Each row of a before or after table is a point. One or more steps were done to the points. Then noise was added and the rows were shuffled. The steps act on how far a point lies along the listed directions, d1 being the first. Name the steps. A step turns or swaps two directions, mirrors them in a line or flattens them onto one, adds a multiple of one to another, or multiplies one. Angles are multiples of 10 degrees, from the lower direction toward the higher: turns from -170 to 170, lines from 10 to 170 but not 90. Use the fewest steps. Two steps may share a direction if one is a turn and the other turns, adds or multiplies; they go together, in the order done. Otherwise the lowest direction goes first.
In the rows, 128 means zero.

Directions:
(1): [134 167]
(2): [167 122]
Before, 8 rows:
[[159 102]
 [102 151]
 [ 89 107]
 [150 168]
 [117 116]
 [167 115]
 [105 104]
 [114 177]]
After, 8 rows:
[[ 96  96]
 [159 145]
 [106 162]
 [130  78]
 [139 133]
 [141  95]
 [168 137]
 [ 95 152]]
Steps: turn d1 and d2 by -160 degrees

Directions:
(1): [167 165 167 130 110 136]
(2): [ 73 145 156 132 104 120]
(3): [131 101 143 187 124 143]
(4): [143 111 113 129  76  93]
(5): [134  98 170 114 152  92]
(6): [129 162 113 160 151  85]
Before, 11 rows:
[[ 65  79 161 137 158 170]
 [200 114 136  94 133 123]
 [111 137 119 116 123 130]
 [ 60  88 137 116 184 163]
 [175 131 112  66 123 121]
 [144 111 128 121 134 126]
 [168 159 133 112 142 123]
 [122 125 157 100 109 134]
 [168 113 113 128 114 153]
 [119 133 153 114 143 122]
 [ 84 114 154 120 155 198]]
After:
[[117 146 109 117 113 145]
 [162 111 199 129 153  84]
 [141 129 143 112  97 173]
 [139 105 156 126 139 115]
 [133 152 135 139 139  97]
 [141 133 176 102 131 110]
 [132 146 157 104 125 111]
 [121  58 169  80 132 136]
 [152 150 113 158 104 168]
 [144  64 185  97 132 135]
 [128 109 172 104 150  87]]
Steps: turn d1 and d6 by 50 degrees; flatten d2 and d3 onto the line at 120 degrees; multiply d4 by 0; multiply d5 by 3

Directions:
(1): [140  88 100 112 148  80  92 165 128 134 105]
(2): [129 122  95  87 176 141 154  89  93 123 120]
(3): [ 91 108 116 107 142 160 160 179 160 122 149]
(4): [152  65 130 127  88 161 125 125  98 109 140]
Before:
[[ 96 174 117 112 157 144 160 120 135 148 134]
 [141 100 157 159  88 128  90 165 128 126 141]
 [116 124 115 131 142 135 135 112 112 119 146]
 [124  94  90  93 183 100 111 142 103 144 111]
 [140 108 115 101 163 144 159 114 121 145 133]
 [105 133 132  85 153 161 170 104 123 120 122]
 [158 112  96 109 125 131 130  53  71 110 108]
 [183 148 165 207  40  78  71 157 160 134 137]
 [165  88  98  79 182 118 137 133 105 128 125]]
After (9 x 11):
[[167 158 170 204  41 107  98 149 165 127 151]
 [106 114 101 100 178 136 138 141 119 141 132]
 [119 121 113 131 146 132 128 112 111 123 142]
 [142 104 117 100 163 143 157 111 117 144 131]
 [107 168 121 124 146 112 127 138 140 153 121]
 [117 127 123  81 154 135 147 109 118 126 108]
 [148 116  92 102 135 157 152  39  65 108 112]
 [134 106 147 144 104 147 107 152 122 123 145]
 [153 101 100  75 183 147 163 128 108 125 142]]
Steps: flatten d1 and d3 onto the line at 60 degrees; add 0.7 times d4 to d2

Directions:
(1): [101  89 140 109 154 179 104 147  95 200 118 135 150 132 138 126 138 113]
(2): [104 136 142 170 112 151 133 160 123 113 110 142  76  90 193 111 144 116]
(3): [157  71 143 155 100 134  94 102  81  97 115 154 111 164 121 110 103 133]
(4): [127 141 112 146 179 100 127 102 128 147 101 169  97 150 107  98 189 137]
(5): [177 133 109 136 139  93 161 151  89 147 141 157 153  97 136  96 103  81]
(6): [111 134 157 104 158 104 156 108  66 106 101 135 125 109 140 191 126 143]
Before (14 x 18):
[[ 88 130 124 101 121 173 157 169 173 155 149  90 145  84 143 147 127 125]
 [111 176 116 128 139 117 142 126 203 103 143  96 128 131 105 139 119 166]
 [138 158 124 150  69 123 156 171 156  90 169 100 140  89 155 130  89 107]
 [121 165 116  98 165  91 155 132 125 167 136 139 167 111 122 141 139 113]
 [132 135 142 131 116 156 110 125 138 118 121 112 133 120 139 151 116 144]
 [113 165 115 155 131 111 152 135 182 130 123 122 107 106 131 105 144 139]
 [102 199 103  89 176 102 160 145 155 163 125 113 146  90 116 159 172 136]
 [130 141 114 138 142 164 166 189 109 186 127 142 124  84 160  93 129  76]
 [156 131 126 125 116 117 141 130 119 132 139 120 150 106 125 163  83 130]
 [113 163 104 129 131 126 131 159 166 156 159 116 130 115 124  95 143 111]
 [134 161 102  96 190  95 182 146  94 181 131 158 140  84 149 144 155 104]
 [117 152 144 111 114 139 159 170 103 128 138 111 137  83 186 161 101 101]
 [107 132 127 136 111 176 109 180 143 162 147 123 148 113 161 103 128 102]
 [140 136 118 111 136 104 140 116 145 116 137  95 136 123 107 144 119 137]]
After:
[[ 97 107 183  97 107 160 117 112  71  94 115 108 127 145 155 208  98 150]
 [131  42 151 110 113 174 109 118  76 132 125 136 145 136 117 147  82 132]
 [133 147 150 147  53 107 141 113 145  18 151  92 115 124 128 180  86 158]
 [113  96 149 162 114 138 106 119  88 118 104 174 107 137 165 109 132 119]
 [ 94  80 145 113 113 195  67 143 112 174 133 126 169 157 130 127 124 127]
 [ 74  69 152 131 117 240  80 136 114 174  93 117  99 167 136 132 144 142]
 [158 124 114 169  98  98 120  93 169  85 130 127 106 158  89  92 116 160]
 [167  83 127 166 105 122  89 105  61 102  97 174  97 155 119  98 125 137]
 [136 138 146 141 111 126 144 135 107 104 119 127 112  89 155 183  95 143]
 [193 139 110 170 105  65 143 108 135  46 145 142 120 147  97  99  69 142]
 [161 128 124 151 118  91 145 126 118  85 131 118 107 109 134 128 105 122]
 [127 101 130 156  91 143  83 127 129 117 145 139 105 167 109  85 125 123]
 [102  71 146 144 131 171  93 113  73 139  94 174  67 147 166 127 159 143]
 [152 140 139 115 126 136 127 120 118 125 129 122 161 119 124 161 100 136]]
Steps: multiply d1 by 2; turn d2 and d5 by -120 degrees; multiply d3 by -1; add -0.7 times d4 to d6

Directions:
(1): [101 164 141 147 126 185  99 147 107 125 135 168 124 174 146 167 130 132
  97 111 182 123 123 139 153 122 123 196 155 151 154 106]
(2): [111  98  87 134  86 117  74 114 148  83 121 130 152 156  81 130 144 135
 133  73 113 160 159 127  79 111 124 114 168 146 150 106]
Before (14 x 32):
[[100 164 162 142 146 176 144 127 120 144 109 144 115 137 158 140 122 141
  105 133 162 126 111 138 159 122 146 154 134 126 135 145]
 [153 135 174 105 196 100 212 129 132 196 152  95 102  62 188 112 122 108
  149 215 108  98  91 119 175 148 142  93  54  85  99 168]
 [137 130 145 124 130 139 134 136 122 130 112 110 120 127 140 134 102 138
  141 147 139 107 117 132 131 120 129 135 135 140 131 128]
 [151 126 124 124 150  91 156 111 137 144 122 106 129  82 129  96 133 136
  143 173  79 124 117 135 137 135 122 103 116  95  92 130]
 [156 135 152  95 153  83 188 130 141 147 135  91 116  86 149  89 107 116
  136 180 106 106 102 134 137 149 132  62  91  88 112 149]
 [154 114 136 133 156 104 173 108 135 138 132  85 119  83 137 112 125 136
  141 148 110 108 116 133 122 141 149  75  94 116  97 145]
 [158 104 125  99 127  85 158 124 135 144 120 110 118  99 135  86 123 128
  147 154  99 116 121 140 123 153 142 103 118 104 116 153]
 [ 98 133 111 145 112 146  89 131 119  83 127 131 128 168  99 144 139 141
  115  75 139 153 145 136 119 124 110 144 148 158 145 107]
 [112 106  90 141  70 135  69 114 162  81 121 139 147 177  92 128 131 148
  136  63 121 152 168 126  73 120 117 145 163 151 153  97]
 [ 80 136 102 141 102 156  65 151 137 104 136 164 148 186 127 162 152 131
  115  85 164 130 146 146 126 107 127 181 169 169 167  90]
 [141 172 182 115 189 165 206 123 116 200 130 129  96 105 200  98 103 105
  116 203 146  79  95 139 199 145 126 159  91 105 107 152]
 [170 141 181 122 187 114 196 147 128 174 129 111 100  77 183 111 124 120
  125 180 120  81  99 113 160 147 131 104  89  95  65 181]
 [141 121 118 142 129 118 117 125 133 137 138 128 120 125 139 126 122 124
  156 128 116 120 140 126 124 136 136 127 128 117 103 116]
 [ 85 176 156 125 108 179  68 149 114  97 125 181 128 189 127 165 121 152
  105  80 181 135 153 145 132 115 130 194 174 162 157 109]]
After:
[[148 174 174 127 155 160 179 144 124 177 136 140  96 124 192 127 101 137
  125 176 155  87 101 128 179 155 122 181  81 119 108 138]
 [121  84  96 143  92 109  64 120 169  74 115 129 157 159  84 127 157 137
  128  50 103 149 167 113  56 104 119  93 192 145 121 125]
 [117  67  68 112  90  86  96  76 184  94 108  98 160 140  69  69 142 121
  153  87  67 164 177 124  55 108 118  68 169 133 140 114]
 [152 149 183  78 164  88 187 135 128 160 117 103 113  67 155  91  98 136
  155 180  99 105 121 128 144 148 144  89  74  95  80 180]
 [118 115 109 127  96 136  84 134 130 109 124 158 132 165 116 128 137 134
  115  98 142 138 135 154 118 129 134 164 177 140 160 118]
 [ 97 126 102 125  84 125  76 127 153  71 137 140 151 181 101 137 137 129
  105  74 143 153 147 141  86 115 120 110 183 142 178  93]
 [138 111 128 122 119 126 123 131 129 117 105 104 124 128 123 123 107 141
  148 134 126 112 127 128 113 116 130 113 140 141 133 123]
 [111 119 105 160 112 148  87 114 134  93 133 133 139 156 108 155 146 146
  112  74 153 135 143 140 100 117 137 128 159 156 145 100]
 [141 136 151 107 171 101 190 145 134 181 135 107 117  83 177 108 128 116
  146 192 120  86 105 136 172 143 139 116  70 109  94 153]
 [133 155 158 126 166 137 174 135 106 147 134 105  96 109 154 119 118 131
  124 151 133 115 106 129 169 150 117 134  85 120  99 146]
 [132 130 115 151 129 134 108 128 130 134 138 135 122 139 139 136 122 126
  149 122 128 122 144 131 125 130 136 142 139 123 114 109]
 [111 136 101 150 111 143  74 117 127 101 124 146 150 156 101 141 151 144
  113 103 122 149 138 145 114 112 112 159 183 133 138  94]
 [ 90  74  67 131  79 105  44 105 172  72 136 127 168 170  71 139 168 130
  142  54 102 185 173 124  57  92 129  99 179 151 173  92]
 [122 108 128 122 131 108 150 100 151 128  98 104 133 102 116  94 129 143
  139 126  96 148 131 125 107 119 150  78 120 109 117 156]]
Steps: turn d1 and d2 by -150 degrees
